Each row is a point. To make a cloud, some directions were put in groups of two or more. Within a group, all points are equally far from the middle, so they leave a hole (a ring in 2 directions, a hollow ball in 3). The other directions are filled evenly. Then the cloud was stretched, turned, moved and blurred a little. How many holes are there, and how many directions does each take, smallest first?

Cloud (14 x 2)
[[-31 -39]
 [  6  77]
 [-53  51]
 [ 43  16]
 [  6   7]
 [ -7  74]
 [ 41  16]
 [ -2  37]
 [-57  60]
 [ 25  28]
 [-10   6]
 [-39  59]
 [  5 -25]
 [ 23 -18]]
Holes: 0

Cloud (22 x 3)
[[-11  54 -18]
 [ 37  32   5]
 [-31 -50 -52]
 [  0  52 -13]
 [-62 -20 -29]
 [ 48 -48 -23]
 [-71  26   3]
 [-48  22 -39]
 [-28 -24 -66]
 [ 27 -71 -32]
 [ -2  59  18]
 [-31  33  62]
 [ 48   9 -13]
 [-13 -21  58]
 [ 48   1   4]
 [ 16  -1 -66]
 [ 28 -54  15]
 [ 26 -24  41]
 [-55 -40   1]
 [ 20  30  41]
 [  4  45  45]
 [-50 -38  21]]
Holes: 1 (3)

Cloud (26 x 4)
[[ 12  53 -14  65]
 [ -4 -29  -3 -63]
 [-22  74 -14  21]
 [-27 -17   6 -68]
 [ 16  60  45  22]
 [-20  57 -17  58]
 [-36  32 -25 -45]
 [-30 -24  33 -53]
 [ 14  29 -56 -24]
 [-63  32  -1 -18]
 [-15  30 -30 -53]
 [ 34 -15 -55  18]
 [-27  29  46  61]
 [ 21  22  39  48]
 [ -4 -22  25  54]
 [-53  54   6 -20]
 [ 13  16 -63  32]
 [ 32  70  10  19]
 [-56  16  19  55]
 [-27  -2  -6  77]
 [ 45  -3 -47   6]
 [ 19 -40 -53   1]
 [-62  33   6 -27]
 [-28 -56 -24  -3]
 [ -5  26  57  45]
 [-66  41  19   3]]
Holes: 1 (4)

Cloud (54 x 6)
[[ 75  28  28 -12  27   2]
 [ 70 -24 -24  20  41 -13]
 [-71 -34 -12  19 -13 -41]
 [-53 -24 -18  59 -24 -14]
 [ 46  20  29  57  -5   3]
 [  0 -29  53 -44   1 -31]
 [-76 -33 -30 -54 -21 -25]
 [ 20   0 -64 -43  34  36]
 [  6  24  -7 -11 -66 -36]
 [-33   5  17  25  56  37]
 [ 40  -8 -44 -36 -49 -11]
 [-55 -31   6 -64 -76  14]
 [-19 -44 -27   7  59 -43]
 [ 32  62 -25   0  28  40]
 [ 24 -70  -1 -46  18 -35]
 [  8 -66   5  -8  29  42]
 [ 19  47 -30 -11  16 -45]
 [ 20  16  25  26  74 -36]
 [ -2  42 -40  14  61  45]
 [-47 -47 -32 -65 -77 -11]
 [-65  31 -44 -15  38  12]
 [-17 -47 -25 -87  11  19]
 [-52 -41   1  -2  48  18]
 [ 42  -5  -2 -58  -5  52]
 [ 13  54  23   7  71  -8]
 [-47  30 -58 -26  44  16]
 [-34 -80  27 -27 -42  -3]
 [ 32  10 -36 -23 -28 -45]
 [ -4 -57  12 -26 -87   7]
 [-23 -18  28  45 -58   0]
 [-45 -44   4  53 -18   5]
 [ 17 -14   3 -24  10 -67]
 [-43 -54  20  19 -51 -28]
 [-47  50 -13 -36 -49  -2]
 [ 64  13 -24 -35  20  35]
 [  6 -15 -71  18  -3  36]
 [ 76 -28   0 -19  16 -24]
 [ 22  20 -50  10  80  24]
 [-41 -30 -14  47  56  -6]
 [ 57 -56  -4  -1  47   9]
 [ -3 -51  28  18  18 -51]
 [ 14  62  13  -8   8  49]
 [-70 -27 -38   4 -57 -30]
 [ 43 -54  14  35  36   9]
 [-67  34 -32  27 -36  13]
 [-60  -9 -28  34   6 -46]
 [ 65  10  40  -7  48  15]
 [ 18   5  52  19 -36 -34]
 [-10  28   3  48  52  44]
 [-39  29 -78  10   3  -5]
 [-18 -85 -12 -34 -47  27]
 [ 26 -59 -55 -40  32  -4]
 [-24 -51  18 -50  33 -24]
 [-52   1  -2  47 -47 -25]]
Holes: 1 (6)

Cloud (47 x 6)
[[-41  16  29 -19  33  44]
 [-66 -47   8  19  29 -54]
 [-26 -34 -22 -22   4  57]
 [ 30  18 -19 -30  24 -30]
 [-29  -6   6 -38   9  50]
 [ -6  40 -49 -22  25  37]
 [-38 -35  18  20 -34 -53]
 [ 38 -27 -33  -5 -26  50]
 [ 22 -55 -15 -24 -21 -12]
 [-29 -73 -21  13  27  28]
 [-15  38 -33 -24  35  38]
 [-43  30 -63 -28  17  -5]
 [  1 -26  12  31  44  50]
 [-32 -23   6 -58 -16 -14]
 [  4 -23  20  49  23  40]
 [-41  25   8  30  13 -61]
 [  1 -53 -29 -27 -16 -36]
 [-15   6 -43  21  61  38]
 [  0  44 -21  45 -17  38]
 [-22   9 -71  62 -18  -1]
 [-16   2   9  45  24  59]
 [ -3 -33  24   4 -44 -33]
 [-59   3  56   1   8  24]
 [ 13 -43 -28  33 -49  21]
 [ -2  -7 -64  10  58  19]
 [-10 -45  -7  20 -40 -44]
 [-64  11  11  11  50 -53]
 [-32  28 -79 -17  -7  -2]
 [ 20  17 -35  15  -4 -50]
 [-62   3 -52  62 -10   1]
 [ 28 -22 -33   8 -44  48]
 [-89  20 -24  38   5 -17]
 [-51 -66  -3  24  32 -33]
 [ 12   4 -48  39  -6 -42]
 [ 32  29 -36  31 -23  43]
 [-18  10 -95  -3   0  11]
 [  5 -61 -60  -9  -9  12]
 [-13 -67 -18   0  24  42]
 [ -9  15   3 -26 -52  23]
 [-15 -14 -32  17 -62  33]
 [-22   0   2 -23  24  63]
 [ 20  40   0 -35   0 -27]
 [-44   0  -5  -2 -64  -6]
 [-39  -5 -19 -29 -50 -37]
 [-20  11  23  33  43 -36]
 [ 34 -53 -16 -23  -6  17]
 [ -5 -22  41 -50  30  -3]]
Holes: 3 (2, 2, 2)

Cloud (72 x 8)
[[ 28   5  22  20 -16 -25   4  35]
 [  3  -8  24 -41 -51  12  46 -21]
 [  0 -37   7  -2 -15 -52  -8  44]
 [  9  86  20 -22 -32 -13  18   6]
 [ -7 -11 -29  20 -32  44   6  16]
 [-31  -7 -69 -19  -3 -13  28  15]
 [ 15  -5  -4  -4  18  21  -8  59]
 [  0 -70 -34  -9  10  41  34  20]
 [ 51  39  27  19 -46  26 -34   0]
 [-19 -28 -14  -2  14  64  10  53]
 [ 51  25 -15  27  57 -21 -22 -30]
 [ 68 -33 -29 -46  12 -15 -17 -29]
 [ 15  41 -10  27  -7 -47 -17   2]
 [ 32   5  64  21  48 -54 -11  16]
 [-14   1  -4   8   9   5  27 -89]
 [-32 -31  30   7  47 -41 -66  13]
 [-12 -43 -47   7 -38  14  52   7]
 [ 31 -65   6  -8  12  31  23 -18]
 [ 31  19  -8 -24  15  44  13  20]
 [  3 -29 -11  -3 -18 -24  15 -77]
 [ -5  47 -55 -50   1 -23  15 -40]
 [ 21 -11  39 -26 -29   8  12 -54]
 [-27  -4  21  -3  59 -10  45 -20]
 [ 12 -21 -14 -12  42 -12 -83  83]
 [ 29  -6   4 -19 -95  58 -11  15]
 [-44   3 -25  14   8   6  31 -41]
 [ 15 -14 -61 -18  -5 -47 -34  28]
 [ 24  47 -14  42 -31 -23  59 -14]
 [ 24  30   1 -56 -29 -22 -29  -1]
 [ 25  15  54 -82 -12 -33   2 -24]
 [ 50  37  41  15 -29 -11 -19 -20]
 [-32 -22  -5   0  17  34  18 -45]
 [-11 -18  10   3  80 -31 -34  24]
 [ 89  -7  18  -1 -19  11  -5  16]
 [ 47  32  52  -9 -36   9  10 -16]
 [ 46  12  13 -56 -21  -8 -27 -26]
 [ 24   2   5 -46 -19  12 -35  -5]
 [ 69 -46  25 -27 -38  14 -11 -41]
 [ 21  12 -22 -18  35 -28 -31   2]
 [-20 -33  -2 -25  -7  21 -67  39]
 [ 52   9 -12 -49 -31  75  23 -13]
 [-10  -1  64  23 -21 -11  35  31]
 [  8 -44  46  -5 -33  22  -2  43]
 [ 16 -55  -4 -24 -21  12 -47 -67]
 [ 23  66  26 -32  12  -7  27  68]
 [-33 -49   6 -41  45  12  -1  54]
 [ 15  -3  56 -28  15 -24   6  33]
 [ 74   8  -6  -3 -14  -7  50 -40]
 [ -3 -19 -41 -30  42 -13 -43  85]
 [ 12 -27  15   9 -46 -38  35 -58]
 [ 19  16 -59 -62  -2  -7 -10   6]
 [ 10  63   0  -7  16  66  42 -38]
 [-10 -19  18 -33 -66 -52 -28  11]
 [ 72  44 -50   5  -2 -14  46 -18]
 [  5 -32 -12  87  30  -7  17  20]
 [ 21  -6 -61  20  54 -13  -1  38]
 [ 52  18   2  69  20   6 -13  46]
 [  1 -24  41  23  27  12  31  20]
 [ 21 -70  18  10  13  24 -23 -28]
 [-37  60  19 -18  20 -33  30 -44]
 [ 11 -36 -16 -41   1 -29 -25 -13]
 [ 26 -50   2  -2  26 -54 -14  31]
 [ 19   6  51 -62 -70  -9 -30 -21]
 [-24 -51   2   6  -8  42 -24 -20]
 [ -1  44   2  32 -38 -55  13  21]
 [ -5  19  50  -6  50 -10  18 -15]
 [  0  68 -50 -40   1  -6   8 -39]
 [  8  10 -14 -26 -48 -20  61  12]
 [ 24 -39  17 -14  60  29  -1 -58]
 [ 14 -75 -23 -14   4  25  29 -57]
 [-22 -38   1  15  33  20   2  48]
 [ 54 -11 -65  29  40 -15  -7  16]]
Holes: 0

Cloud (100 x 9)
[[-17  16 -20 -61   2  39 -22 -20  22]
 [-60   6 -35  11 -49  29  -9  20  -2]
 [-37  32  34  -9  -8 -31  -2   0 -21]
 [-24   5 -19 -35 -45  26  28  18 -21]
 [-41 -20  -9  44 -43  15  10  -8 -82]
 [ 21  -4  43 -25 -10  10  -5  -4 -42]
 [  8 -30 -21 -36  18  19  44  -3  22]
 [ 38   8   4 -13   0 -27 -16 -51 -20]
 [ 18 -34  47  37  34  23 -31 -11 -10]
 [-33   7  -4  59  28  17  25  21  -1]
 [-47 -30  -2  45 -41   1  34  25 -33]
 [-93 -24 -31 -12   1  45 -19   3  -6]
 [ -2   3 -30  16  40 -37 -52   8 -10]
 [  2 -49  13   3   0  65  51 -22  26]
 [ -7 -11   9  63  17  19 -35 -51  17]
 [-65 -38   7  49   3  12  34  14   8]
 [-19 -13  34 -13   8  33 -89  54   0]
 [ 14 -33  23  25  33 -12 -61  16  75]
 [ 17 -14 -17  32  25   4 -70   6  31]
 [ 26 -15 -28 -31  30  -8  19 -23  32]
 [  7   4  14   8  -5  23 -36 -64  29]
 [ -1 -38  21  -5 -80  66  -5   7 -42]
 [ 30  -5 -11  10  34 -35  29 -64   4]
 [-17   7   6 -11  33  -5  37  -1 -38]
 [-23 -27 -44   4  41 -28  -5  13 -13]
 [ 18 -35  21 -12   4 -15 -62  53 -18]
 [-15 -30  17 -46 -15  79 -44  15 -23]
 [-19  -4  43  20  -3 -16 -71  22 -18]
 [-57   0  48 -75  -2  21   0  10   4]
 [ 27 -46  25 -36  19  40   4   8 -28]
 [ 21 -23  15 -15  -4   9 -95  35  -4]
 [-33 -19  30 -26   2  58 -65  -9  12]
 [  4  -8  22  22 -29  18  42 -29  44]
 [-49 -24  15 -19  19  27   6  27  80]
 [ 18 -46   8  16 -15  44  35 -44  37]
 [ -4 -36   6  16 -21 -20  17  22  45]
 [-58  17   5  11 -25  30  23 -76  -5]
 [-51 -44  -1  56  -8   7  24 -39   1]
 [ 54 -13  14 -18 -29  32  -8  -2 -22]
 [-22   6  -9 -70  52 -27 -19 -18  42]
 [ 21 -52   0 -19  -9  19  39 -37  18]
 [-25 -33   6  52  40   2   2 -23 -34]
 [-14  15   8 -13  38 -56  16 -71 -10]
 [ 16 -12 -25 -23  67  -2  -2 -64  32]
 [-59  -6  26 -64  48  11 -29  37  51]
 [-23 -12  42 -62 -12   1 -20 -23 -34]
 [-23 -19  10 -22 -46   7   9  62 -22]
 [-55   2  29 -27  -8  57  19 -21  29]
 [ -9   1  50 -24  44 -36 -36  38  18]
 [-42  17 -34 -31  -7 -22 -19 -11  37]
 [  3  -7 -16  -8  57 -44  31 -37  31]
 [  3 -35 -16  43   6  75  -3 -25   9]
 [ -6 -11 -19  18  -4  15 -50  19  53]
 [-42 -14 -18 -11 -55  58  43 -34 -58]
 [ -7   1  58  23   7  42  27   6  17]
 [-20 -25  14 -18 -35  76   0   4 -54]
 [-23 -14 -28 -61  32  16   5  14  44]
 [ 13 -30  12  38  35  34 -66   4  49]
 [-23  13   0  42 -22 -22 -43   9 -45]
 [-34 -10 -37 -23  61 -47   0   6   4]
 [-67 -22   4  33 -55  -6  29  18 -27]
 [-39  -6  41 -11  31 -36 -69  22  25]
 [-20 -10  -6   6  -6 -57 -50 -36 -36]
 [-27 -58  29 -47  23  58 -19  10  -4]
 [-67 -16  29  25 -35  13  14  22  37]
 [-17  14  44  25 -25  30  28 -26  -7]
 [ 11 -28 -16 -21  52  15 -65 -26  10]
 [-29   4  14  -4 -19  -9  12  44 -42]
 [-54  -6   8 -54 -33  11 -24  63 -19]
 [ 15 -25  -2 -33   5  50 -43 -36  46]
 [-26  -7 -26  25   3 -44  57 -22   6]
 [-17 -11  21 -64  11  78 -16  13  40]
 [-89 -15 -14  14  23 -11  57  -4  14]
 [-70 -24  21 -56  -8   1  29  43   0]
 [-41  -8  37  35 -49 -25 -32   5 -18]
 [-12 -44   9   8 -19 -10  12 -25 -63]
 [ -7  -1   5  12  50 -61  14  -9  18]
 [-12  -3  28  28 -56  -5 -46  37 -23]
 [ 10  17 -19 -27  23 -15 -19 -34  51]
 [ 20  11   7  24  43 -21  -7 -75  -7]
 [ -3 -51   7  15   1  47  19 -47  40]
 [-65 -27  -3 -54  -5  -2  30  32  12]
 [  7 -15 -25 -33 -27  21  37  -8   5]
 [ 14 -12  58   6 -60  13  -7 -27 -30]
 [-75 -15  10 -35  21  -1 -31  21  55]
 [ 11  15   5  -5  52 -53 -10 -14  18]
 [ 40 -22 -26  24  48   7 -13 -58  -1]
 [-14 -26  32  -3 -76   7 -15 -28 -42]
 [-51 -11  21   2 -59   1 -52   9   3]
 [ 15 -40  11 -50  23  -7  37   0  17]
 [  0 -20 -34  43 -16  39 -26  15 -33]
 [ 11   5  13  45 -34  -1  29 -68 -29]
 [ 11  -4  20 -54  75   0 -25  -1  43]
 [-30  -8  27 -39  34   9   3  55 -13]
 [-55   7  -6 -40 -53   6  33 -15   2]
 [-64 -27   9 -34 -26  23  -9 -16 -64]
 [ 25 -43   7  -4 -18   7  53 -35  -2]
 [-55 -15  18  -6   0  52  -7  75 -11]
 [-20   7  20   7 -61  30  37 -29   4]
 [ 16   2  45  26  12  12  22 -23 -14]]
Holes: 2 (2, 6)

Cloud (96 x 9)
[[-47 -13  51  -8  14 -13  28 -12 -34]
 [ 20   6 -16 -39   6  23  54 -35  -1]
 [ 52  14  -6  18  22 -34 -19  53  14]
 [ 23 -41  -6   2   0  21  13 -40  -1]
 [ 10  -9  21 -57 -34  16  53   7   2]
 [ 43  -5 -30   8  24  -8   0  41  -3]
 [-77  -2  40  13  -7   8   6 -44 -10]
 [-42 -15  -1 -61 -55 -19 -61 -14  15]
 [  9  23   6  26 -13  37  40  54   4]
 [-10  40 -28 -42  19 -46  50  22  37]
 [-21  68 -19 -37 -25  -4  60  13  39]
 [ -5  12  41 -40  33  57 -17 -39   7]
 [ 32  73  -5   4  -2   2  20 -54   6]
 [-68  29  39 -34 -14  61  23 -14   1]
 [ 20  42  40 -35  29  45  38  -3  56]
 [ 34  45 -49 -12 -17 -63  22  -4   1]
 [-65   0 -50  -1 -25   4  -7  -4 -11]
 [ 56 -22   2  -1  -8 -42 -22 -13 -35]
 [  3 -20 -28   9  34   4  23   2  13]
 [ 38  62  16 -16 -38 -23 -15  19  57]
 [ 79 -24 -19   7 -24  -9 -25  -2 -17]
 [ 21  -9 -35  30 -54  22   7 -32 -36]
 [ -2  21  -7 -64  -2 -10 -77  26   6]
 [-23  20 -57  -3 -14 -38  42  -8  39]
 [ 66  41   6 -13 -12  37 -15 -24  47]
 [ 67   8 -48  -7 -11   3  -5  27  -6]
 [-35  -6  -1 -15  26   2   7  -6 -58]
 [ -5  55 -38 -41 -37  22  48 -33  25]
 [ 14  29   6   2 -56  -7 -65  66  -3]
 [ 35  60  26  -6 -43  10 -31  14  46]
 [  3 -36 -12 -41 -41   8 -78 -22 -19]
 [ 68  36  46   4 -13  -7   4  34  18]
 [ 46 -42 -25 -25 -29   3 -14  -6 -22]
 [-17  16  59 -32  16  -8  51 -47  28]
 [  9  46  11 -34 -28   1  61 -57  43]
 [  6  30  13  -5 -49  64  34  18  -6]
 [  0  35  19  18  39 -11  75 -40  21]
 [-18  13  38 -23  19  31  80 -22  38]
 [ 60  25   5 -48 -28 -30 -10 -37  22]
 [ 16  12 -42  37 -17   7 -29  47   3]
 [ 10 -27  21 -10 -13 -63 -32  42 -17]
 [-56  20  37  -8 -14  68  19   6  -9]
 [ 55  49  51 -22  -5 -13  44  12   2]
 [-43  15   0 -21  56 -37  35   0  31]
 [-14  16   0 -29   6 -33 -54  47 -32]
 [ 31 -16  40 -38 -37 -13 -24  29  24]
 [-18   2  11 -47 -31 -60 -40  42 -31]
 [ 28  39  26  27   3 -32  14   8  37]
 [ 20  28  12 -47  30   8  38 -39  -9]
 [-87 -10  27 -15  22 -11  23  -9  -4]
 [-35  57   8 -13 -16  13  71  -6  44]
 [-52  13 -38  -8 -18  -4   8  24 -49]
 [-43  -1  15 -54 -57  46 -12  12 -17]
 [-19  32 -17  34  30  16  58  12  26]
 [ 59  66 -32 -51  -5 -33   6  43  21]
 [  5  76  32  -7  26  35  73 -19  43]
 [-12 -17 -10 -34 -12  40 -70 -29  -8]
 [ 31  64  34  30  -3  15  13   7 -10]
 [ 12 -41 -15  -5 -10 -25  13 -50 -12]
 [ -7  52 -37 -42 -38  43  -5   1   3]
 [ -4 -18 -15  -8 -52 -22 -95  54 -32]
 [ 28  26 -19 -35 -84   7 -77  19 -10]
 [ -6  70  27  13  18  53  10 -34   0]
 [ 11  59   8  38  13  -1  34   3 -16]
 [-56  10  56 -42 -16   8  29   2 -30]
 [-22  23  11 -23 -42  69  29 -24 -48]
 [ 40  40  -3  -6 -25  15   8  80  22]
 [-39  49  19 -71  -4 -25 -43  14  18]
 [  9  70  26  31  18   1  32  -2  18]
 [-60  35 -10 -21   9 -16 -12  23 -17]
 [ 38 -31  12 -42 -34  11 -64 -21 -21]
 [  3  31 -10 -59  25 -38   2 -50  18]
 [-30 -40 -22 -15  23   8  -4  -6 -16]
 [-58   8 -25  21  -1  21  10  19 -26]
 [-45 -20  57 -22 -36  -3  -2  -4 -30]
 [ 17  18  14  25 -39  44   3  59  -6]
 [-23  35 -62   1 -21 -22  36 -21  -5]
 [ 17  -5  50 -22  22  50  40   8 -20]
 [ 23  39 -40 -23 -55  12 -56  36  25]
 [-20  23  64 -41  27  29 -31  22  30]
 [ 30  13  31  22 -69  24 -14 -11 -42]
 [-44  39  44  13  33  48 -12  -6  -4]
 [ 26   8 -19 -59   5  -9 -50  21  37]
 [ 22 -14 -19  50 -49  14 -35 -13 -42]
 [ 53  -4  -3  18  27 -25 -28  31   3]
 [-36 -51  32   7  10   0 -27   1  31]
 [  5   1  28 -21 -17  26  70 -25  24]
 [  4  14  34 -15 -30   9 -35 -43 -57]
 [-15  66  -3 -32 -22  61  43 -36  20]
 [-16  50 -42  -8 -17 -18   6  37 -42]
 [ -5  55  27  26  -8  13  41 -24 -24]
 [ 46  28  40   8  42  29  24   1  17]
 [-58  24  49 -29  37  30 -16  21  24]
 [-36  39  13 -92  11 -15  21 -16  36]
 [-51  42   6  27  -2  -5  47 -13   6]
 [ 10  43   4   7   2  54 -47 -31 -10]]
Holes: 3 (2, 3, 3)

Cloud (87 x 9)
[[-26 -28 -29 -27  60 -20  72  34 -36]
 [ -8  39 -45 -21  41 -31  50  -2 -27]
 [-28 -67  24  31   2   6  40  -7 -35]
 [  5  11  20  59 -53 -25  -9 -42  -5]
 [ 51  41  -2  14 -10  40   9 -29  31]
 [ 48 -33  31 -10  42  31  60   0  14]
 [ 48 -28  -3  37  10 -79  33  32  34]
 [ 62  32   4   9 -39 -46  39  -3  16]
 [ 55 -51 -20  32 -23 -73   2 -14  56]
 [ 25  -8   0 -27  37 -56 -30 -18   4]
 [-21   2  31  27  29 -12  17 -44   1]
 [-12 -32 -17 -47  29  -9  73  26  -4]
 [ -6  -1  40  -4  33 -16  43 -12 -72]
 [ 12  -1 -74  69  27 -19  -3  -4  28]
 [ 35  20  -8  -2 -33  -6  57 -36  11]
 [ -3  -4 -62  26  33  -7  28  46 -57]
 [ -6 -18 -33  34  22  16  41 -41  36]
 [ -8 -54 -14  66 -39 -44  45 -43  23]
 [ -2 -17  75   9 -26 -42  35  19 -26]
 [ 39  -7 -42 -31  37  22  33  58  52]
 [ 40 -16  19 -26 -60 -54  10 -19  10]
 [ -4  46  26  -7 -31   9   6   9 -19]
 [ 25  47 -60  -2  44 -49  24   8  19]
 [  8  -5  51  14 -31 -62  -4 -40  39]
 [-15   5 -52 -17  38 -50  68  47 -26]
 [ 50  -8 -94  52  -1  -1  48  42  14]
 [-12 -57  50   9  30 -35  25 -27  18]
 [ 11 -34  15  52 -27 -60   5 -33 -51]
 [ 63  35 -40   8 -40  -7  43  17   0]
 [ 27  56 -21  -5  -3 -10 -40 -33  12]
 [ 14  15 -51  37 -37  27  34 -11 -26]
 [ -2  -9  46  29 -19 -48  -7 -65 -13]
 [ 35 -10 -56 -25   6  -3   1  36  60]
 [ 27  28  -1   4  28  40  -1  19  75]
 [ 38  -9  -1  15 -75  32  20 -34  19]
 [ 64 -73 -38  29 -19  25  56   5  -6]
 [ 30  -3  44  -8  45 -37  30  34  40]
 [ -3 -95  25  38  -5   8  28  -3  18]
 [-22 -23  24 -14 -35  18  12   4 -21]
 [ 34 -12   8  25 -46 -79  27 -54  20]
 [ 74 -23  55  18 -49 -39  13  -2  13]
 [  1  35   9   6   1 -55 -28 -19 -47]
 [  9  48  46  -5  37  26  41  27 -10]
 [  7 -57  61 -15   6 -17  63 -33  -7]
 [ 55   0  10 -25 -46 -13 -11 -28 -20]
 [ 13 -65 -26  -7  36  36  73  41  29]
 [ 38  -5 -28  23 -32 -26  42 -55 -27]
 [ 48  18  -8   7 -50 -32  39  28  51]
 [ 12 -60  31  29  13   6  68 -43   4]
 [ 57 -37   1  39   7 -41  71 -23 -19]
 [-22  -1 -25  68  -6  11  12  12  50]
 [ 30   0  42  40   3 -27 -21   8  59]
 [ 73  19 -35  18   2  41  28  22 -13]
 [ 21 -17 -33  51  66  11  44   7  10]
 [ 36 -13 -32  80  -8 -20  34 -25  59]
 [ 23 -41  42 -17  56 -37  57  25  11]
 [ 26 -37 -47  56 -31  21 -16 -47  32]
 [ 46 -27 -27 -33 -41  -8  30  25 -17]
 [-35 -17 -62  -6  23 -32  23  30 -27]
 [  8 -12  -2 -10   6  -7  82 -22  29]
 [ 24  -9   5   1  56 -73  45 -12 -19]
 [ 69 -36  -5  32 -12  -7  60 -37  42]
 [ 37   6 -15  -9 -35 -58  39 -32 -31]
 [ -1 -20 -24  35 -74 -11  13  -4  52]
 [-27  25   6   5  27  11  63  20 -60]
 [ 11  30 -39  43  50  49  34  42  34]
 [ 60 -18 -39  19 -34 -18   0  35  78]
 [-15   4 -66   8  31  40  77  30   4]
 [ 32 -13  20 -15   5  44  70  68  -1]
 [-16 -12  28  10  32 -21 -27  19 -28]
 [ 10 -20  48 -12  31 -37  17 -52  -6]
 [ 21 -43  10  -4   6 -60   3  40  39]
 [ 49  69  -4  32   0 -34   7  28  13]
 [ 18 -21 -24  68 -10  -4  58  48 -32]
 [ 28   3 -81  -3 -14  15  -3 -27  27]
 [ 15 -36 -29 -27  15   4  33 -44 -12]
 [ 22  20  -9  10  45   4 -19  71   6]
 [ 31  37 -17 -35  24 -19 -17  40  43]
 [ 32 -13 -44   5  -5  23  43 -51   7]
 [ 11 -22  -8  26 -44 -76  31  40  -6]
 [ 59  26  21 -29   8  39  30   2  16]
 [ 17 -21 -38  -5 -38 -47 -12 -26 -35]
 [-11  18 -26  20  12   1  -9  -9 -56]
 [-21   6 -61 -18  41 -17  42  22 -54]
 [ 24 -58  59  28 -23  29  24  18   0]
 [  5  15  33 -28  12 -75  24  10 -56]
 [ 32 -23 -24 -28  68  34  41  53 -22]]
Holes: 1 (9)
